Rows are points. Two turns around zero, p and q, are shown by what they do to some points. Where does a point land after both, in the order given? Backwards means that the second turn is done in reverse. Each puzzle has new turns, and all numbers are rounded.

Turn p:
[-0.085 -0.160 -0.160] -> [0.001 -0.153 -0.187]
[0.028 0.010 -0.219] -> [0.135 -0.173 -0.024]
[0.088 -0.077 0.485] -> [-0.379 0.287 0.153]
[0.105 0.143 0.032] -> [0.060 0.039 0.165]
[-0.136 0.084 -0.137] -> [0.182 0.001 -0.107]
Turn q:
[-0.432 0.097 -0.110] -> [0.133 -0.342 0.271]
[0.214 -0.159 0.127] -> [-0.003 0.157 -0.250]
[0.105 -0.007 -0.113] -> [-0.151 0.023 -0.021]
[0.113 0.068 0.096] -> [0.021 0.162 -0.001]
Where do these land?
q, then p: [0.194 0.236 0.148] -> [0.166 0.219 0.199]
p, then q: [-0.336 -0.003 -0.193] -> [-0.387 0.001 0.009]
p, then q: [0.041 -0.163 -0.113] -> [-0.025 -0.159 -0.123]
q, then p: [0.101 -0.070 0.158] -> [0.154 -0.084 0.097]

Turn p:
[0.147 0.051 -0.244 -0.018] -> [-0.233 -0.135 -0.104 -0.022]
[-0.069 -0.093 -0.014 0.280] -> [0.086 0.075 -0.176 0.219]
[0.041 -0.275 0.081 -0.075] -> [-0.077 0.149 0.202 0.144]
[0.003 -0.122 -0.298 -0.330] -> [-0.396 0.126 0.062 -0.190]
[0.074 0.359 0.089 0.117] -> [0.209 -0.300 -0.110 -0.100]
[-0.049 0.190 0.217 0.124] -> [0.299 -0.104 -0.023 -0.020]
[-0.146 -0.110 0.171 -0.098] -> [0.113 0.189 0.151 -0.031]
Turn q:
[-0.067 -0.330 0.060 -0.299] -> [-0.159 -0.278 0.299 -0.119]
[-0.066 0.298 0.175 -0.021] -> [0.308 0.065 0.029 0.156]
[0.017 0.183 -0.223 0.024] -> [-0.084 0.202 -0.059 0.181]
[0.285 0.155 -0.117 0.273] -> [0.005 0.351 -0.244 -0.104]
[-0.049 -0.094 0.109 0.040] -> [0.046 -0.128 -0.028 -0.073]
[-0.120 -0.212 -0.004 -0.015] -> [-0.116 -0.211 0.001 -0.040]
Where do these land?
q, then p: [0.096 -0.122 0.120 0.051] -> [-0.111 0.027 0.139 -0.094]
p, then q: [0.093 -0.278 -0.037 -0.334] -> [0.346 -0.229 0.025 0.162]
q, then p backwards: [-0.166 -0.205 -0.077 0.087] -> [0.182 0.111 -0.189 0.045]
p, then q: [-0.093 0.286 0.131 0.125] -> [-0.196 0.167 0.133 -0.198]
q, then p: [0.070 0.319 -0.137 0.071] -> [0.077 -0.254 -0.241 -0.041]

Turn p:
[0.019 0.072 -0.031 -0.016 0.126 0.014] -> [0.113 0.029 -0.066 -0.035 0.057 -0.019]
[0.137 -0.040 -0.164 -0.153 0.176 -0.128] -> [0.140 -0.139 0.048 -0.150 0.230 -0.036]
[0.188 -0.014 0.100 -0.123 0.089 -0.468] -> [0.018 0.070 0.355 -0.172 0.260 -0.243]
[-0.167 -0.025 0.040 -0.059 0.123 0.226] -> [-0.008 -0.049 -0.294 0.025 -0.073 -0.069]
[0.102 0.228 0.021 0.383 -0.288 -0.220] -> [-0.008 0.351 0.354 0.183 -0.047 0.238]
[-0.101 0.158 0.094 -0.057 -0.600 0.162] -> [-0.060 -0.099 0.218 0.345 -0.500 0.056]
[-0.166 -0.071 -0.024 -0.081 0.164 0.156] -> [-0.015 -0.092 -0.276 0.012 0.031 -0.072]
[0.107 -0.104 0.046 0.117 0.137 0.178] -> [-0.039 0.061 -0.168 -0.202 -0.041 0.112]
[-0.119 -0.206 -0.083 -0.011 0.072 0.080] -> [-0.142 -0.133 -0.171 -0.007 0.084 0.033]
Turn q:
[0.014 0.082 -0.137 -0.093 0.112 -0.053] -> [0.013 0.084 0.021 0.036 0.055 -0.194]
[-0.057 0.143 -0.124 -0.053 0.155 0.030] -> [-0.007 0.175 0.015 -0.050 0.098 -0.154]
[0.120 0.063 0.142 0.019 0.188 -0.041] -> [0.027 0.060 0.266 -0.001 -0.025 0.003]
[-0.029 0.161 -0.122 0.260 -0.129 -0.087] -> [-0.005 -0.137 -0.038 -0.049 0.330 0.044]
[0.015 0.107 -0.082 -0.026 -0.175 0.421] -> [-0.086 -0.031 -0.194 -0.417 -0.075 -0.038]
[-0.200 -0.071 0.269 -0.009 -0.169 -0.069] -> [0.193 0.005 -0.104 0.071 -0.076 0.303]
[0.013 0.107 0.019 -0.032 -0.199 -0.110] -> [0.190 -0.142 -0.066 -0.008 0.061 -0.004]
[0.044 -0.699 -0.005 -0.073 0.450 0.032] -> [-0.513 0.206 0.125 0.437 -0.432 0.029]
[0.080 0.107 0.041 0.007 -0.233 -0.123] -> [0.189 -0.219 -0.026 -0.019 0.064 0.011]
Where do these land?
p, then q: [0.098 -0.067 -0.190 -0.011 -0.221 -0.139] -> [-0.077 0.070 0.077 -0.050 -0.187 0.253]
p, then q: [0.112 -0.187 -0.014 0.032 0.026 -0.346] -> [0.118 0.321 0.151 0.077 -0.113 0.103]
q, then p: [0.210 -0.260 -0.083 -0.221 -0.114 -0.154] -> [-0.320 0.026 0.219 0.068 0.071 0.208]
q, then p: [-0.237 0.230 0.043 -0.047 0.152 0.112] -> [0.366 0.039 0.018 -0.004 -0.039 -0.106]
p, then q backwards: [-0.095 -0.246 -0.141 0.158 0.090 0.167] -> [-0.175 -0.147 -0.080 0.214 -0.181 0.116]
q, then p: [-0.077 0.110 0.210 -0.004 -0.150 0.116] -> [0.128 -0.197 -0.007 -0.128 -0.160 0.027]
q, then p: [-0.013 0.420 0.175 0.093 0.217 0.244] -> [0.307 -0.032 -0.003 -0.132 -0.178 -0.422]

Turn p:
[-0.035 -0.195 0.027 -0.318 -0.218 0.171] -> [0.167 0.020 -0.277 0.257 -0.215 -0.030]
[0.000 0.126 -0.317 -0.039 0.280 -0.015] -> [-0.364 -0.024 0.085 -0.097 -0.090 -0.197]
[-0.073 0.055 -0.090 -0.142 -0.191 -0.071] -> [0.128 0.149 -0.031 -0.003 -0.128 -0.150]
[-0.211 0.052 -0.062 0.278 0.340 -0.026] -> [-0.247 -0.158 0.035 -0.203 0.320 -0.118]
[-0.258 -0.102 -0.218 -0.042 0.056 0.083] -> [-0.124 -0.001 -0.180 0.065 0.073 -0.281]
[0.262 -0.040 0.068 0.049 -0.262 0.054] -> [0.168 0.105 0.154 0.219 -0.060 0.185]
[0.181 -0.107 0.375 0.114 -0.063 -0.195] -> [0.184 0.069 0.007 -0.102 0.106 0.424]
[0.134 0.213 0.218 0.099 0.058 -0.001] -> [0.089 -0.161 0.207 -0.138 -0.007 0.168]
Turn q:
[0.214 0.042 0.211 0.133 -0.012 -0.031] -> [-0.083 0.202 0.036 0.012 0.100 -0.228]
[-0.015 0.014 -0.356 0.260 -0.291 0.150] -> [-0.078 0.098 -0.399 0.264 -0.121 0.207]
[-0.094 0.148 -0.111 -0.354 -0.050 0.011] -> [0.243 -0.269 -0.026 -0.004 0.164 0.111]
[-0.100 -0.343 0.219 0.188 -0.088 0.102] -> [-0.236 0.114 -0.132 -0.305 -0.206 -0.087]
[0.098 0.076 -0.061 -0.308 0.211 0.068] -> [0.357 -0.062 0.171 -0.019 0.047 0.013]
[0.072 0.049 -0.012 -0.170 0.158 -0.248] -> [0.083 -0.174 0.247 0.101 0.027 -0.120]
[-0.175 0.013 0.109 0.251 0.072 -0.051] -> [-0.286 0.091 0.102 -0.048 -0.012 0.103]
Where do these land?
p, then q backwards: [0.138 0.382 -0.263 0.311 -0.258 0.240] -> [0.265 0.129 0.068 -0.090 0.444 -0.397]
q, then p backwards: [-0.216 0.164 0.295 -0.033 0.066 -0.236] -> [0.009 0.143 -0.064 0.343 0.281 0.014]
p, then q backwards: [0.214 -0.115 0.091 -0.110 -0.006 0.096] -> [-0.107 0.000 -0.264 0.083 0.022 0.010]
q, then p: [0.050 -0.018 -0.062 0.261 0.040 -0.015] -> [0.151 -0.039 0.121 -0.054 0.106 -0.153]
p, then q backwards: [-0.057 -0.074 -0.014 -0.124 -0.140 -0.166] -> [0.132 -0.066 -0.004 0.061 -0.024 0.213]
q, then p: [0.123 -0.063 -0.061 -0.200 0.075 0.165] -> [-0.027 0.084 0.137 0.081 -0.184 0.169]
p, then q backwards: [-0.395 -0.171 0.230 -0.038 0.060 -0.137] -> [-0.006 0.024 0.119 -0.205 -0.364 0.270]
p, then q: [0.143 -0.107 -0.217 -0.067 0.164 0.052] -> [-0.219 -0.076 -0.079 -0.060 0.023 0.221]

Turn p:
[0.012 0.001 0.164 -0.047 -0.019 0.006 -0.155 0.068] -> [-0.055 -0.074 0.198 0.005 0.027 0.002 -0.074 0.064]
[-0.086 0.096 0.123 0.468 0.143 0.031 -0.161 0.197] -> [0.139 0.028 0.021 -0.047 0.405 0.080 -0.379 -0.002]
[-0.202 -0.252 0.077 -0.117 -0.101 0.170 0.000 -0.048] -> [0.004 -0.037 0.087 0.364 -0.121 0.088 0.034 -0.010]
[0.372 -0.155 -0.028 -0.022 -0.057 0.065 0.218 0.113] -> [-0.172 -0.027 -0.026 0.013 0.115 -0.263 0.211 -0.271]
[-0.110 0.044 -0.087 0.089 0.289 -0.168 -0.215 0.039] -> [0.080 -0.153 -0.083 -0.202 -0.034 0.167 -0.287 -0.006]
[-0.033 0.202 -0.180 -0.166 0.126 -0.087 0.122 0.138] -> [0.077 -0.123 -0.118 -0.238 0.001 0.140 0.218 0.018]
[0.090 -0.010 0.004 -0.268 0.074 -0.183 0.314 0.001] -> [-0.165 0.045 -0.019 -0.160 -0.140 0.117 0.310 -0.182]
[0.205 -0.105 -0.104 0.043 -0.448 -0.308 0.007 -0.123] -> [-0.450 0.162 -0.207 0.032 -0.060 -0.244 0.029 0.200]
[-0.074 0.119 -0.038 -0.135 -0.037 0.578 0.078 -0.190] -> [0.481 0.050 0.136 0.253 -0.099 -0.173 0.245 0.030]
[-0.175 0.061 0.067 0.153 0.031 -0.104 -0.208 -0.197] -> [0.062 0.128 0.010 -0.021 -0.096 0.086 -0.305 0.160]
Turn q:
[0.116 -0.221 -0.033 0.137 -0.219 0.028 0.220 0.149] -> [-0.279 0.203 0.031 0.139 0.051 0.196 0.145 -0.015]
[-0.153 0.039 -0.172 0.062 0.073 0.070 -0.131 -0.430] -> [0.013 -0.388 0.083 -0.266 -0.163 0.020 0.000 -0.124]
[-0.004 0.153 -0.099 0.150 0.040 -0.046 -0.144 0.026] -> [0.110 -0.106 0.078 0.143 -0.131 -0.085 0.026 -0.079]
[0.080 0.066 -0.325 -0.053 -0.088 0.052 -0.126 0.157] -> [0.146 -0.021 0.015 0.126 -0.177 0.068 0.272 0.149]
[0.105 0.104 0.164 0.018 0.069 0.154 -0.144 0.053] -> [0.099 -0.117 -0.134 0.173 0.074 0.010 -0.150 0.041]
[0.050 -0.010 0.095 0.194 -0.042 0.156 -0.097 0.062] -> [-0.007 -0.078 -0.037 0.211 0.023 0.143 -0.083 -0.093]
[-0.031 0.112 0.108 0.096 -0.229 0.039 0.241 0.057] -> [-0.126 0.092 -0.107 0.080 0.193 -0.021 0.162 -0.208]
[0.139 -0.087 0.117 -0.523 0.170 -0.553 -0.141 -0.011] -> [0.172 0.204 0.310 -0.258 0.174 -0.357 -0.166 0.500]
[0.106 -0.247 0.064 -0.318 0.222 0.051 0.478 -0.216] -> [-0.413 0.138 -0.256 -0.416 0.035 -0.069 -0.105 0.243]
[-0.301 0.000 0.014 0.097 -0.230 0.106 -0.014 0.119] -> [0.146 0.102 -0.013 0.003 0.062 0.208 0.122 -0.291]
[-0.107 0.093 0.068 0.140 0.235 -0.057 -0.142 0.035] -> [0.140 -0.029 0.030 0.067 -0.141 -0.115 -0.225 -0.122]
Where do these land?
q, then p backwards: [0.330 0.203 0.412 0.054 -0.101 -0.330 0.334 0.188] -> [0.312 -0.164 0.145 0.418 -0.489 0.132 0.088 0.068]
q, then p: [-0.120 0.041 -0.007 -0.027 -0.382 -0.057 -0.154 -0.236] -> [0.016 0.087 0.204 0.055 -0.150 0.033 0.074 -0.405]
q, then p: [-0.143 0.274 -0.095 0.009 0.147 -0.010 0.089 0.047] -> [-0.194 0.111 -0.197 -0.105 -0.126 -0.104 0.062 0.080]
q, then p: [-0.052 -0.137 0.297 0.011 -0.263 0.040 -0.159 -0.130] -> [0.240 -0.097 0.216 0.012 -0.111 -0.009 -0.163 -0.265]
q, then p backwards: [0.051 0.024 -0.219 -0.207 0.333 0.042 -0.172 -0.143] -> [-0.019 0.177 -0.225 -0.184 0.043 -0.043 -0.336 -0.155]
q, then p: [-0.202 -0.209 -0.033 -0.010 0.109 0.176 0.153 -0.177] -> [0.126 -0.134 0.034 0.169 -0.247 -0.020 0.164 0.178]
q, then p: [0.116 -0.111 -0.244 0.180 0.232 -0.139 0.156 0.315] -> [-0.046 0.227 -0.057 0.007 0.277 0.038 0.035 0.422]
q, then p: [-0.229 -0.070 0.158 -0.007 -0.042 0.057 -0.113 -0.041] -> [0.115 -0.061 0.138 -0.032 -0.171 -0.175 -0.037 -0.058]
q, then p: [0.160 0.010 -0.182 0.153 0.166 0.176 -0.129 0.059] -> [-0.101 0.009 -0.131 0.261 0.189 -0.128 -0.060 0.096]
p, then q: [0.088 -0.024 -0.088 -0.155 -0.198 0.046 -0.004 0.117] -> [-0.123 0.248 0.051 -0.051 -0.061 0.002 -0.004 -0.097]
